Each row of a before or after table is a point. One or more steps were done to the points. Then noise was added and the rows were shuffled. The steps act on how far a point lies along the listed directions, d1 being the first. Write out the steps. A step turns or swaps two directions, mirrors them in a line or flattens them onto one, adds a multiple of one to another, or multiplies one. Angles are multiples of 10 degrees, from the lower direction toward the higher: turns from -170 to 170, lines from 10 to 170 but not 90. Use the fewest steps. Two steps may share a direction if one is a turn and the other turns, adds or multiplies; they go together, in the order done. Otherwise the lowest direction goes first.

Directions:
(1): -2.26  2.50 -0.24
(2): -0.42 -0.06  3.35
(3): -2.47 -2.27 -0.35
Before (14 x 3):
0: -0.41  0.10 -0.11
1:  0.42  0.39  0.18
2: -0.26 -0.65 -0.31
3: -0.76 -0.02  0.37
4:  0.32 -0.27 -0.09
5:  0.06 -0.64  0.50
6: -0.60  0.34  0.44
7: -0.10 -0.29 -0.10
8:  0.09  0.43 -0.31
9:  0.49 -0.37 -0.24
10: -0.17 -0.56  0.05
11: -0.75 -0.11  0.67
12: -0.36  0.94  0.27
13:  0.45 -0.02 -0.38
After (14 x 3):
0:  0.79  0.14  0.34
1:  0.46 -0.28 -0.51
2: -0.84  0.63  0.40
3:  0.32 -0.03  0.20
4: -0.52  0.61  0.64
5: -0.30  0.33 -0.50
6: -0.38 -0.35 -0.36
7:  0.51 -0.20  0.47
8: -0.46  0.37  0.91
9:  0.43 -0.71  0.60
10:  0.75 -0.66 -0.15
11: -0.19  0.63  0.10
12: -1.33  0.79 -0.19
13:  0.53 -0.48 -0.01
Steps: multiply d1 by 1.6; mirror d2 and d3 in the line at 20 degrees

Directions:
(1): -0.87  2.78 -0.19 -1.42  3.20 -1.43
(2): -2.52  0.45 -2.43  3.20  0.29  0.19
(3):  3.17  0.52 -0.07  2.48  0.38 -2.50
(4): -0.50  3.21  0.26 -0.29 -3.39 -0.79
Before:
0:  0.00 -0.32 -0.09 -0.08 -0.49  0.74
1:  0.49  0.00  0.16  0.31 -0.85  0.23
2:  0.78 -0.32  0.69 -0.33 -0.63  0.23
3: -0.46 -0.43 -0.07 -0.25 -0.50  0.31
4:  0.09  0.25  0.15  0.12 -0.75 -0.05
5:  0.87  0.56  0.71 -1.40  0.51 -0.40
6:  0.11  0.47  0.04 -0.02 -0.57  0.04
7:  0.23 -0.16  0.18  0.25  0.07  0.01
8:  0.12 -0.44  0.16 -0.49  0.72  0.40
9:  0.14 -0.30  0.14  0.14 -0.43 -0.02
10: -0.58  0.17  0.43 -1.01 -0.73  0.61
11:  0.28 -0.01  0.21 -0.23 -0.88  0.22
12:  0.59 -1.05  0.19  0.24  0.41  0.44
After:
0: -0.16  0.05 -0.21  0.55 -0.04 -0.23
1:  1.18 -0.96  0.47  0.00 -1.19  0.23
2: -0.41 -0.23 -0.34  0.36 -0.27  0.45
3:  0.28  0.20 -0.45  1.05  0.08 -0.18
4: -2.54 -0.69  0.09 -1.67 -0.68  2.17
5: -1.65 -0.17 -0.34 -0.87 -0.14  0.97
6: -0.45 -0.38  0.17 -0.60 -0.38  0.89
7:  0.16  0.06 -0.24  0.89 -0.06 -0.04
8: -1.16 -0.02 -0.57 -0.32 -0.02  1.11
9:  0.04 -0.46 -0.19  1.13 -0.57  0.32
10:  0.09 -0.04 -0.13  0.17 -0.02  0.15
11:  0.43  0.12 -0.04  0.64  0.09 -0.33
12:  0.05  0.02 -0.17  0.53 -0.06 -0.15
Steps: turn d1 and d2 by -90 degrees; multiply d3 by 3; multiply d4 by 0

Directions:
(1):  3.47  2.06 -0.55  1.80 -0.80  0.99 -2.91  0.74
(2):  1.80  2.08  3.58 -2.04  1.74  0.57  1.13 -1.10
(3): -0.64  2.10 -1.48 -3.80 -2.44 -1.15 -1.19 -0.51
(4): -3.22  3.81  0.40  2.01  0.93 -0.38 -0.22  0.53
(5):  0.87  0.62 -2.61 -1.52  3.34 -0.19  0.78  2.89
Before, 8 rows:
0:  0.29  0.02 -0.58 -0.41  0.05  0.01 -0.05  0.32
1: -0.95 -0.13 -0.59  0.62  0.63 -0.13  0.44  0.53
2:  0.32 -1.70 -0.30 -0.23 -0.10 -0.02  0.52  0.36
3: -0.54  0.55  0.07  0.43 -0.68 -0.07 -0.18 -0.59
4: -0.02 -0.09 -0.47  0.31  0.37  0.13  0.03  0.39
5: -0.15  0.27  0.08  0.10 -0.76 -0.08 -0.19 -0.07
6:  0.58  0.05 -0.41  0.42 -0.24  0.14 -0.61  0.29
7:  0.32  0.09  0.18  0.37  0.51  0.00  0.48  0.27
After, 8 rows:
0:  0.56  1.30  0.52 -0.08  0.46  0.20 -0.12  0.04
1: -1.07  0.30  0.89 -0.66  0.37 -0.27  0.98 -0.07
2:  0.19 -0.38  0.25  0.55 -0.42  0.13  0.05  0.01
3:  0.59 -0.68  0.33 -0.46  0.03  0.12  0.22 -0.16
4:  0.13 -0.23 -0.06 -0.10  0.57  0.10  0.44  0.27
5:  0.24  0.50 -0.29 -0.55 -0.19 -0.28  0.11  0.16
6:  0.39  0.30  0.17 -0.43  0.34  0.16  0.14 -0.01
7:  0.38 -0.08  0.11  0.91 -0.55  0.25 -0.28 -0.47
Steps: turn d1 and d4 by -90 degrees; turn d2 and d3 by 150 degrees; turn d2 and d5 by -20 degrees

Directions:
(1):  0.37  0.23 -1.02 -2.42  3.08 -1.13  0.42 -2.51 -0.91 -0.70 -4.02
(2): -1.94 -0.83 -4.63 -0.28  1.68  0.69  1.76  2.65  1.15  0.98  0.30
Before, 13 rows:
0:  0.39  0.17  0.67  0.49 -0.83  0.25 -0.25  0.04 -0.03  0.05  0.79
1: -0.20 -0.12 -0.41 -0.07  0.49 -0.16 -0.07 -0.01  0.07  0.06 -0.12
2:  0.17 -0.03  0.73  0.11 -0.18 -0.36 -0.27 -0.62 -0.15 -0.24  0.01
3:  0.22  0.11  0.67  0.18 -0.39 -0.01 -0.21  0.04  0.11 -0.11  0.20
4: -0.35 -0.12 -0.85 -0.52  0.60  0.18  0.01 -0.06 -0.26 -0.10 -0.97
5:  0.27  0.12  0.58  0.06  0.18 -0.27  0.06 -0.33 -0.46 -0.26 -0.33
6: -0.40 -0.26 -0.48  0.37 -0.26  0.55 -0.17  0.76  0.30  0.34  0.66
7:  0.29  0.22  0.82 -0.12  0.05 -0.12 -0.34 -1.01 -0.13 -0.31 -0.71
8: -0.31  0.22 -1.30 -0.07  0.38  0.32  0.09  0.52  0.09 -0.02 -0.39
9:  0.02 -0.03  0.53 -0.16  0.18 -0.10 -0.33 -0.77 -0.19 -0.20 -0.34
10: -0.27 -0.11 -0.93 -0.02  0.18  0.04  0.44  0.40  0.18  0.23  0.07
11: -0.38  0.00 -0.77  0.08  0.29 -0.15  0.37  0.61  0.23  0.12  0.09
12:  0.58  0.44  1.34 -0.31 -0.13 -0.41 -0.42 -1.38 -0.73 -0.33 -0.85
After (13 x 11):
0:  0.24  0.14  0.36 -0.29  0.27 -0.20 -0.05 -0.35 -0.04 -0.22 -0.56
1:  0.19 -0.01  0.91  0.36 -0.66  0.33 -0.70 -0.11 -0.09  0.00  0.42
2: -0.34  0.07 -1.19 -0.81  1.21 -0.19  0.53 -0.41 -0.28  0.05 -1.30
3:  0.03  0.01  0.09  0.46 -0.70  0.08  0.09  0.40  0.16  0.18  0.70
4: -0.23 -0.15 -0.18  0.29  0.04 -0.02 -0.17  0.31  0.18  0.14  0.40
5: -0.13  0.27 -0.31  0.61 -0.72  0.52 -0.31  0.83  0.18  0.04  0.64
6: -0.11 -0.15 -0.25 -0.30  0.59 -0.40  0.13 -0.54 -0.09 -0.19 -0.51
7: -0.06 -0.04 -0.32 -0.11  0.60 -0.22  0.41  0.06 -0.29 -0.13 -0.44
8: -0.36 -0.21 -0.54 -0.27  0.69  0.05  0.09 -0.24  0.01 -0.03 -0.45
9: -0.36 -0.07 -0.75 -0.40  0.84 -0.01  0.27 -0.29  0.19 -0.06 -0.87
10: -0.11  0.11  0.26  0.50 -0.53 -0.09 -0.05  0.52  0.14  0.07  0.68
11:  0.63  0.28  0.59 -0.27  0.04 -0.17 -0.21 -0.92 -0.41 -0.25 -0.47
12: -0.60 -0.22 -0.88  0.21 -0.28  0.58  0.00  0.89  0.13  0.19  0.31
Steps: turn d1 and d2 by 90 degrees

Directions:
(1): -0.97  1.07  2.57 -2.07  1.02 -0.13 -0.93 -1.48  2.89 -2.96 -1.42 -3.07
(2): -0.03 -1.49 -2.60 -1.96 -1.04 -4.15 -1.96  2.62  0.39 -1.30  0.94 -1.02
(3):  4.32  2.41  0.25  1.59 -0.99 -0.50 -1.42 -0.81  0.43 -3.02  1.52  1.75
(4): -0.19  4.25 -1.00  2.03  0.07 -1.17  1.07  1.05 -1.33  1.17  0.31 -3.94
(5):  0.59  2.71  2.36 -4.19  1.42 -0.47 -0.31  1.66 -1.40  1.76  1.25  1.75
(6): -1.74  0.69  0.09  1.18  0.82  0.47  2.45  2.75  3.93 -0.77  2.90  1.34
Before:
0:  0.51 -0.51 -0.10 -0.69 -0.01 -0.44 -0.58  0.12  0.15 -0.31 -0.10  0.35
1:  0.60 -0.40 -0.47  0.07 -0.27 -0.13  0.06  0.18 -0.20 -0.34  0.35  0.78
2:  0.57 -0.21 -0.12 -0.06 -0.49  0.69 -0.43 -0.14  0.25 -0.15  0.03  0.56
3: -0.48  0.42 -0.25  0.86 -0.09 -0.02  0.01 -0.65 -0.02 -0.16 -0.41 -1.27
4: -0.19 -0.44  0.16 -0.56 -0.39 -0.23  0.04  0.49 -0.33  0.30  0.48  0.80
5:  0.67 -0.69 -0.42  0.37 -0.26 -0.34  0.11  0.59 -0.24  0.19  0.32  0.43
6:  0.61  0.23  0.29 -0.43  0.06  0.36 -0.12 -0.52 -0.63 -0.09  0.19  0.65
7: -0.23 -0.66  0.35 -0.01 -0.15  0.17  0.29 -0.15  0.25 -0.18 -0.15  0.47
8: -0.01  0.64  0.27 -0.14  0.56 -0.17  0.02 -0.07  0.60 -1.24  0.32 -1.02
9: -0.12  0.74  0.43  0.47 -0.24  0.27  0.34 -0.47  0.57 -0.52 -0.16 -0.27
10: -0.14  1.01  0.26  0.45 -0.04  0.19  0.38 -0.37  0.20 -0.16 -0.14 -0.84
11: -0.33  0.46 -0.16  0.88  0.06  0.00 -0.07  0.00  0.58 -0.21 -0.16 -1.15
12: -0.32  0.45 -0.28  0.30 -0.24 -0.24 -0.23 -0.16  0.39 -0.61 -0.30 -1.34
13:  0.38 -0.09  0.28 -0.51  0.21 -0.16 -0.45 -0.09  0.03 -0.35  0.39  0.68
After:
0: -0.15 -0.67  0.29  0.13  0.27  0.75  0.25 -0.51  0.37  0.13 -0.48  0.25
1: -0.24 -0.65 -0.22  0.02  0.06  0.66  0.70  0.09 -0.68  0.77  0.00  0.82
2: -0.62  0.55  0.47 -0.87  0.03 -0.46  0.00  0.02  0.41 -0.26 -0.29 -0.74
3: -0.29 -0.66  0.30 -0.67 -0.09 -0.17  0.08  0.17  0.03 -0.02 -0.12  0.40
4: -0.53 -0.93  0.16 -0.13  0.31  0.48 -0.04 -0.64 -0.14  0.24 -0.48 -0.04
5: -0.66 -0.80 -0.20 -0.52 -0.15  0.78  0.02  0.35  0.17  0.71 -0.18  0.24
6:  0.19  1.47  0.59 -0.16  0.40 -0.25 -0.37  0.38  0.54 -0.32  0.32 -0.63
7:  0.10 -0.72 -0.05  0.27 -0.71  0.25 -0.05 -0.30 -0.79  0.34 -0.07  0.71
8: -0.09  1.09  0.14 -0.31 -0.05 -0.56 -0.05  0.07  0.38 -0.51  0.09 -1.04
9: -0.03  1.50  0.21  0.13  0.20 -0.51  0.00  0.38  0.73 -0.66  0.77 -0.56
10: -0.81 -1.15 -0.64  0.04 -0.10  0.23  0.32 -0.21 -0.21  0.17 -0.20 -0.17
11: -0.17  0.92  1.09 -0.79  0.88  0.19 -0.14 -0.66  0.38 -1.03 -0.31 -1.48
12:  0.49 -0.49 -0.09  0.54  0.00  0.41  0.63  0.41 -0.71  1.05  0.26  0.95
13:  0.06  1.65  0.77 -0.10  0.20  0.18 -0.06 -0.02  0.92 -0.89  0.27 -0.75
Steps: multiply d1 by 1.6; turn d2 and d3 by 150 degrees; add 0.7 times d4 to d3; turn d5 and d6 by -130 degrees

Directions:
(1): -0.79 -2.28  0.54 -1.55  1.18 -2.53  0.06  1.13  0.00  1.42  4.53  0.80 -3.51 -0.35
(2): -3.66  0.68  1.80  0.75  1.08 -1.71 -1.77 -0.59  1.62  0.99  0.57  1.73  3.52 -2.94
Before (8 x 14):
0: -0.22 -0.04  0.16 -0.27 -0.45 -0.09 -0.21  0.01 -0.12  0.18 -0.19  0.00  0.04  0.27
1:  0.32 -0.03 -0.16 -0.03 -0.23  0.33  0.43  0.15 -0.18 -0.49 -0.47 -0.31 -0.03  0.37
2: -0.30 -0.73  0.21 -0.39  0.49 -0.79 -0.35  0.26  0.03  0.45  1.24  0.41 -0.80 -0.22
3:  0.02 -1.11 -0.14 -0.42  0.22 -0.36  0.21  0.28  0.05  0.28  1.27  0.04 -1.68  0.46
4:  1.54 -0.16 -0.54 -0.20 -0.56  0.70  0.85 -0.06 -0.52 -0.29 -0.46 -0.67 -0.76  0.97
5:  0.28 -0.02 -0.32 -0.07 -0.14  0.44  0.17  0.13 -0.04 -0.31  0.19 -0.32 -0.23  0.36
6:  0.45  0.54 -0.12  0.61 -0.22  0.42 -0.05 -0.14 -0.20 -0.41 -1.02 -0.65  0.53  0.31
7:  0.24 -0.24 -0.16 -0.34  0.00 -0.37  0.24  0.33  0.14  0.35  0.43  0.29 -0.43 -0.03
After (8 x 14):
0:  0.92  0.05 -0.29  0.25 -0.21  0.25  0.22  0.12 -0.45 -0.30 -0.40 -0.80 -0.62  0.68
1: -0.19 -0.02  0.20 -0.30 -0.43 -0.05 -0.15 -0.02 -0.15  0.21 -0.11 -0.04 -0.08  0.31
2:  0.72  0.57 -0.18  0.41 -0.54  0.88  0.31 -0.51  0.02 -0.35 -1.52 -0.37  1.18  0.29
3: -0.95 -0.05  0.48  0.14  0.46 -0.67 -0.78 -0.12  0.43  0.37  0.30  0.59  0.77 -0.77
4:  0.26  0.00 -0.09  0.01 -0.22  0.36  0.38  0.09 -0.09 -0.53 -0.62 -0.30  0.20  0.28
5: -0.04  0.30 -0.16  0.16 -0.15  0.47 -0.04 -0.06  0.14 -0.35 -0.19 -0.31  0.46  0.15
6: -0.15  0.17  0.03 -0.06 -0.02 -0.28  0.02  0.11  0.43  0.33 -0.18  0.43  0.68 -0.37
7: -1.24  0.19  0.37  0.62  0.14 -0.03 -0.58 -0.47  0.74  0.02 -0.47  0.44  1.46 -0.66
Steps: swap d1 and d2
